Each row is a point. The points of each table are mixes of a few directions, plus a little noise. Count the directions of each table, and those that both share. Where both have some left over, give the other angles between the two spaces (their principal angles), to ten degrees, smallest first.

First (6 x 2):
[[ 27  47]
 [ -6 -10]
 [-27 -44]
 [-43 -70]
 [ 20  30]
 [ 30  48]]
Second (4 x 2):
[[-76 -10]
 [ 49   7]
 [ 51   7]
 [-24  -3]]
Directions: first 1, second 1, shared 0; angles 50

First (6 x 3):
[[-32 -41 -34]
 [ 16  20  18]
 [ 32  39  33]
 [ 31  38  31]
 [ 14  18  16]
 [-61 -73 -63]]
Second (4 x 3):
[[ 48 -34  23]
 [ 17 -27   4]
 [-70  -5 -49]
 [  5  66  22]]
Directions: first 1, second 2, shared 1

First (8 x 4):
[[-40 -11   0  59]
 [ 23 -17  -5 -16]
 [ 13 -56 -13   0]
 [ 25  23   2 -69]
 [ 68 -40 -12 -31]
 [  8  81  17 -34]
 [-69  25   8  -3]
 [-26  -5   4  93]]
Second (6 x 4):
[[-51  29  18   9]
 [ 88 -34  -2 -56]
 [-15  55  22  15]
 [  9  31  31 -37]
 [-30 -68 -49  42]
 [ -1 -11 -17  28]]
Directions: first 3, second 3, shared 2; angles 30

First (8 x 6):
[[-22 -58 -16  -5   1 -26]
 [ 14  47 -17  47   9   7]
 [  4 -16  20 -76 -32 -13]
 [-13   2  35  22 -86  51]
 [ -4  -3  -1  35  57  14]
 [  0  18 -26  72  51   5]
 [ 12  16  -9 -27   2 -20]
 [  8  -5  12 -67  -3 -18]]
Second (8 x 6):
[[ 27 -25 -73 121  52 -29]
 [ 34   7 -22  42   0   8]
 [ -6 -10 -15  18   7   0]
 [ -8   6  19 -35 -26  24]
 [-35 -19  -3 -16 -19  24]
 [-44  -3  39 -67   2 -16]
 [ 24  32  37 -42 -15   1]
 [  9  15  21 -21   1 -10]]
Directions: first 4, second 3, shared 1; angles 40, 40

First (9 x 9):
[[ -37  -14   69  -18   54   -3  -16  -35   83]
 [  -3   51  -60  -18  -70   30   31  -16  -12]
 [  -1   21  -21  -10  -20   17   10  -11   -2]
 [  35  -53   13   42   30  -45  -22   61  -67]
 [   5    0   -8   -5    1   12   -2   -9    0]
 [ -37   19   12   14  -38  -43   28   27   12]
 [  70   30 -102  -43  -24  118   -8  -70  -44]
 [ -22  -24   52    8   38  -33  -12   11   32]
 [ -13  -31   44   28   27  -55   -7   42   -1]]
Second (7 x 9):
[[ 38  27 -27  15 -37 -40  -7 -14  11]
 [-17  25 -89  44 -81   9  48 -27 -39]
 [ 26  -7  14  25 -30 -64  -2  40 -15]
 [ -1 -18  95 -24   7 -45 -15  24  58]
 [-27 -28  30 -14  38  29   1  23 -15]
 [-23  17 -68  11  76  60 -14 -76   9]
 [  4 -17  46 -58  27  52 -10  30  -9]]
Directions: first 3, second 5, shared 2; angles 30

First (8 x 11):
[[   0  -11   34    1   -6   -1    5   11    6   -4  -10]
 [  -3   24  -76    0   11    2  -11  -29  -13    9   24]
 [   5  -37  121   -1  -18   -3   19   42   21  -16  -36]
 [  -5   32 -104   -1   15    3  -17  -36  -20   13   30]
 [  -4   32 -100    0   13    1  -13  -34  -16   13   28]
 [   0    1   -4    1    0   -1   -1   -1   -1   -1    2]
 [   4  -32  103    0  -14   -4   16   38   17  -14  -30]
 [   0   -8   28   -1   -4    0    6   11    6   -5   -7]]
Second (10 x 11):
[[-23  -4 -76 -25  17 -10 -13 -36 -71 -48 -84]
 [ 30 -21  71  11 -58  20 -42  -4  26   7 -12]
 [ -1  40 -86  11  22   3   2 -16  12  37  76]
 [ -5   4 -30  -6 -13   9 -28 -51 -47 -30 -54]
 [  4  18  40  16  -6  10  13  -7  24  23  41]
 [  4 -14  61   5 -13   4   4   9  10  -5 -12]
 [-12  -6 -21 -11  26 -16  21  23  -8  -9  -9]
 [-20  28  24   9  27   2  39 -16  -6  -1  19]
 [  9 -19  11  -3  10 -17  17  63  42  21  38]
 [ 14 -27   8  -7 -15  -8 -15  33  19   3  -5]]
Directions: first 1, second 4, shared 1

First (8 x 12):
[[  -9  -29  -51  -23  -26   -7   51   -9  -74  -25   -3   24]
 [ -33  -51  -92  -29  -29   -3   72  -18 -113  -14  -14   23]
 [ -62  -28  -41    6   25   16   -1  -11  -13   50  -25  -27]
 [ -64  -13  -13   19   41   22  -30   -8   27   71  -24  -41]
 [  74   59  101   17    7  -12  -52   22   94  -27   30   -1]
 [  89   53   82    1  -18  -22  -22   22   58  -56   39   22]
 [   0    8   18    8   11    2  -15    2   25   11    1   -8]
 [   7    0   -1   -2   -6   -5    6    0   -6   -9    3    6]]
Second (10 x 12):
[[-65  23  51  28  11  45 -18 -63 -22 -69 -12  15]
 [-24   3  24   6  -6  26   1 -32 -15 -34  -2  -1]
 [ 13  15 -27 -40  34 -20  10  75  12   1  -4 -50]
 [ 33 -18 -19  44  -7 -28 -21 -11  32  70  12  57]
 [  0   9 -12 -82 -43 -95   8 -26  -5  11 -60  21]
 [ 71 -43 -35 -20 -67 -53  22  -8   7  83   4  25]
 [-35  11  26  32   5   8 -22 -50   1 -18 -12  41]
 [-22  36 -10  28  89   7 -30  65  32  -9   9 -16]
 [ 61 -66  -3  29 -70  87  48  -4 -32  22  69 -34]
 [-32  34   5 -27  54  22   2  55  -9 -57  -6 -57]]
Directions: first 2, second 4, shared 0; angles 50, 90

First (8 x 14):
[[-30 -53 -27  18 -31 -48  84 -38  49   2 -60 -14  90  20]
 [-13   3 -17   4   2 -28  14 -13   7 -10 -20   0  24  -7]
 [-18  -4  38  25  68  24  -3  74 -16 -25  85  72 -47 -64]
 [ 31  48   9 -24   9  31 -73  11 -37   6  27  -7 -64   2]
 [-23  46 -52  -4  14 -63 -14 -27  -3 -29 -43  -8  29 -23]
 [ 11 -41  32   6 -16  37  26  11  12  22  20   4  -2  19]
 [ 18  15 -27 -24 -44 -14 -14 -51   3  15 -55 -49  23  42]
 [ 27 -12  45  -6  -1  63 -20  31 -15  22  49   9 -50  12]]
Second (11 x 14):
[[ -8  14 -25  -2   1 -30  -1 -17   2 -11 -26  -8  19  -5]
 [-16  24 -36  -2   0 -44   0 -24   5 -18 -38 -11  29  -8]
 [  2  -3   4   1   1   6   0   2  -1   2   7   1  -6   2]
 [-32  43 -73  -5   0 -91   2 -51   9 -33 -78 -24  61 -14]
 [-23  32 -54  -2  -1 -66   2 -38   9 -23 -57 -15  45 -12]
 [ 31 -41  68   3   1  83  -1  48  -8  29  71  22 -56  13]
 [ 42 -59  99   5   1 121  -2  68 -13  43 103  30 -82  18]
 [-27  39 -65  -3   1 -78   3 -43   9 -28 -66 -19  51 -12]
 [  3  -5   8   1   0  10  -1   4  -1   3   8   2  -7   2]
 [ 26 -37  64   4   1  75  -1  44  -7  27  66  18 -50  11]
 [  4  -4   8   0   0   9   1   6   0   5   9   2  -8   2]]
Directions: first 3, second 1, shared 1

First (11 x 18):
[[   4   -4    0    4    4    6   -9    1   -6    1   -3    3   -7   11
     7    6   -9   -3]
 [   5   -5    0    8    8   12  -20   -2  -11    4   -5   10  -11   25
    13    9  -20   -6]
 [  -5    5   -1   -9   -7  -13   20    1   14   -1    5  -11   13  -24
   -13  -10   23    7]
 [   2   -2    0    3    4    7  -10    3   -6    2    0    5   -7   10
     7    4   -8   -3]
 [ -13   16    0  -27  -21  -40   59    0   34   -9   12  -34   36  -73
   -39  -28   65   20]
 [  -2    3    1   -4   -2   -7    7    1    4   -2    2   -5    4   -9
    -5   -3    8    1]
 [ -12   15    0  -20  -18  -32   48    0   28   -8   12  -27   28  -58
   -31  -24   52   16]
 [  16  -20    3   31   26   50  -71    1  -42    8  -14   40  -44   86
    50   34  -76  -22]
 [  -9   13    0  -17  -15  -30   44    1   24   -4    9  -23   26  -53
   -28  -21   47   14]
 [  -6    8   -2  -10  -11  -19   29    1   16   -4    7  -15   18  -36
   -18  -15   32    9]
 [  23  -27    3   40   37   67  -98    0  -58   14  -19   53  -60  121
    67   47 -104  -30]]
Second (9 x 18):
[[ -2 -19 -23  -7   5 -28 -25   8  -6  -5 -19   4  42  -4 -45  11  62  23]
 [  6 -25 -27 -13  11 -39 -33  13 -23 -19 -20  13  54   7 -57  20  88  41]
 [ -9  17  12  12  -7  23  18  -9  24  20   8  -7 -31 -11  32 -13 -51 -29]
 [  0  17  17   5  -5  22  19  -7   5   8  16  -6 -33   2  33  -9 -50 -18]
 [ 27  -3  28 -27   4   5  11  14 -62 -52  30  14  -7  51  19  15   0  38]
 [ 24   7  34 -23  -1  21  21   6 -50 -45  37  11 -29  48  41   7 -33  22]
 [-13 -15 -36  11   5 -31 -26  -1  27  21 -32   0  41 -30 -53   4  57   3]
 [-21  31  15  30 -14  35  28 -19  53  48   6 -20 -54 -31  51 -29 -89 -61]
 [-15  -4 -21  15   0 -12  -9  -5  36  29 -24  -7  14 -28 -22  -8  15 -18]]
Directions: first 1, second 2, shared 0; angles 60

First (10 x 20):
[[ -15  -46    7  -17  -13   15  -46   16  -32  -42  -12   36   -1    8
    58    9   25  -63   31   48]
 [   6   12   -4    4    3   -4   10   -5    9   10    2   -9    0   -1
   -15   -3   -6   17   -7  -12]
 [   0    4    0    1    1    0    3   -1    0    3    1   -1   -1   -2
    -5    0   -2    5   -2   -2]
 [ -17  -46    8  -17  -13   14  -48   18  -31  -41  -11   37    2    9
    61    7   26  -62   31   47]
 [ -22  -63   10  -25  -21   19  -66   22  -44  -58  -13   50    1   11
    85   13   35  -90   43   68]
 [  -8  -24    4  -10   -7    7  -24    7  -14  -20   -6   16   -2    5
    29    4   12  -31   14   23]
 [  -3  -14    0   -7   -2    3  -13    3   -8  -12   -5   10    1    2
    16    3    5  -17   10   12]
 [  26   84  -14   34   27  -25   85  -29   56   74   23  -67    0  -15
  -110  -20  -47  116  -53  -85]
 [   3    5   -2    3    0   -4    4    0    3    4    0   -3   -1   -1
    -5   -4   -3    8   -3   -3]
 [  28   87  -15   33   24  -24   88  -27   58   76   23  -69   -1  -14
  -113  -20  -49  121  -55  -90]]
Second (8 x 20):
[[ 48   4  19 -16   1 -41  81 -21  21  41  -6 -50 -12  25  25  45  32  89
  -16 -28]
 [-31 -39  11  16 -29 -27 -55  -1 -31 -79  -8   9   3  22  13 -41 -18 -43
   29   1]
 [ 43  91  13  12   1  70  51   4  22  87 -15  26 -48 -46 -12  42  34 -15
  -20   2]
 [ -5 -67  -8  -6 -26  21 -48   1  11 -28 -29  23 -11  72 -28 -40  46 -38
   22 -22]
 [-17  42  -8  45  -6   4 -11  -7  16  -6   3  -5  -6 -10 -84 -59 -47  -4
  -12 -45]
 [-23 -56  -1 -20  15 -78  -7  -6 -29 -56  25 -38  46   8  54   8 -35  43
    6  20]
 [  0   8  -2 -11   0  68 -31  22  -3  18 -13  57 -16 -19  15  16  34 -73
   10  40]
 [-13  17 -20 -20  50 -22  21   4  -4  19  42 -20  42 -55  20  32 -45  42
  -22  31]]
Directions: first 1, second 5, shared 1

First (10 x 32):
[[  22   -4   26   32   11   24  -45   65   12   -3  -39   -6  -12  -30
   -31   13   11   21   41  -14  -21    3  -23   15   -9   34   10   41
     5  -19    9  -71]
 [  -4   33   17  -20  -15  -15   -4  -30    5    8   20   15    3    8
    28  -12   23   -8  -25   -1   10   20    5    7  -29   -5    0  -12
   -12    1   24    9]
 [  14    9   18   17  -14   23  -71   13   27  -10   62   18   46    8
    16   25   76  -14   36  -34   -4   19   21   40  -39    2  -71  -45
   -34  -26   35   14]
 [ -33    2  -14   18   44   17   59   13  -18    5  -12  -11   17  -14
   -49   -5   12   15    3  -37  -21   -6   27  -15   22  -13   -1   20
    22  -35  -20   -2]
 [  -8  -19  -34   -6   20    5   17   30  -28    0  -53    0   17  -10
   -69  -52   -5   11   78  -34  -26  -15   37  -21   58  -20  -18  -13
   -10    2  -26  -45]
 [ -18   39    6  -16    2    1    8  -27    3    3   52   15   25    8
     1   -3   41   -2  -18  -38  -12   20   26   11  -34  -10  -27  -22
   -13  -26   22   27]
 [ -28  -50  -32   48   37   26   69   -8   -2  -12   44  -34   13    9
     5   73  -26   -6  -55   17   11  -33   -2  -13   25  -11   -4   14
    45  -22  -44   93]
 [  35  -36  -60  -62  -43  -21  -34  -15   -5  -27   27    4  -31   28
   -20   -8 -104    1   28   18  -23  -32  -20  -10   20   14   -6  -45
   -25   58  -23   26]
 [  15    2   14  -22  -19  -33    2   -5  -11   14  -80    0  -46   -8
    19  -44  -43    2   -6   50   24    1  -30  -21   21    5   62   29
     6   46   -4  -54]
 [   6   24   59   10  -23  -27   -2  -36   18   21  -22    1  -31    0
    99   12   16  -20  -82   73   63   24  -41    5  -35    5   56   34
    17   21   27    3]]
Second (8 x 32):
[[   0   -2    0    2    2    0    2    5   -1    0   -7   -3   -6   -3
    -4    1   -7    3   -1    2   -2   -2   -5   -2    2    4    7    7
     4    0   -3   -5]
 [  -1    2    0   -2   -2   -1   -2   -5    1    0    8    3    6    3
     4   -1    7   -4    2   -3    2    3    6    3   -2   -4   -8  -10
    -5    0    3    6]
 [ -13   23   -8  -28  -36  -10  -36  -68   12   -2  102   39   83   45
    58  -18  101  -49   19  -29   27   26   72   28  -26  -54 -107 -121
   -62   -1   38   84]
 [   9  -18    5   20   26    8   27   49   -8    2  -75  -29  -61  -34
   -42   13  -75   36  -14   21  -20  -19  -53  -20   19   40   79   89
    46    1  -28  -62]
 [  -2    4   -1   -5   -7   -2   -6  -13    2    0   19    7   15    8
    10   -3   19  -10    3   -5    5    5   13    5   -5  -10  -20  -22
   -11    0    7   15]
 [   7  -14    4   16   21    6   21   39   -7    1  -60  -24  -49  -26
   -34   10  -60   29  -10   17  -16  -15  -42  -16   15   32   64   71
    36    0  -22  -50]
 [  -7   13   -4  -14  -20   -6  -20  -37    6    0   56   22   45   25
    32   -9   56  -27   10  -16   15   14   41   15  -14  -30  -59  -67
   -34    0   21   47]
 [   5  -10    3   11   16    5   15   28   -4    1  -42  -17  -35  -19
   -25    8  -44   21   -8   12  -11  -11  -30  -12   11   23   45   51
    26    1  -16  -35]]
Directions: first 6, second 1, shared 1
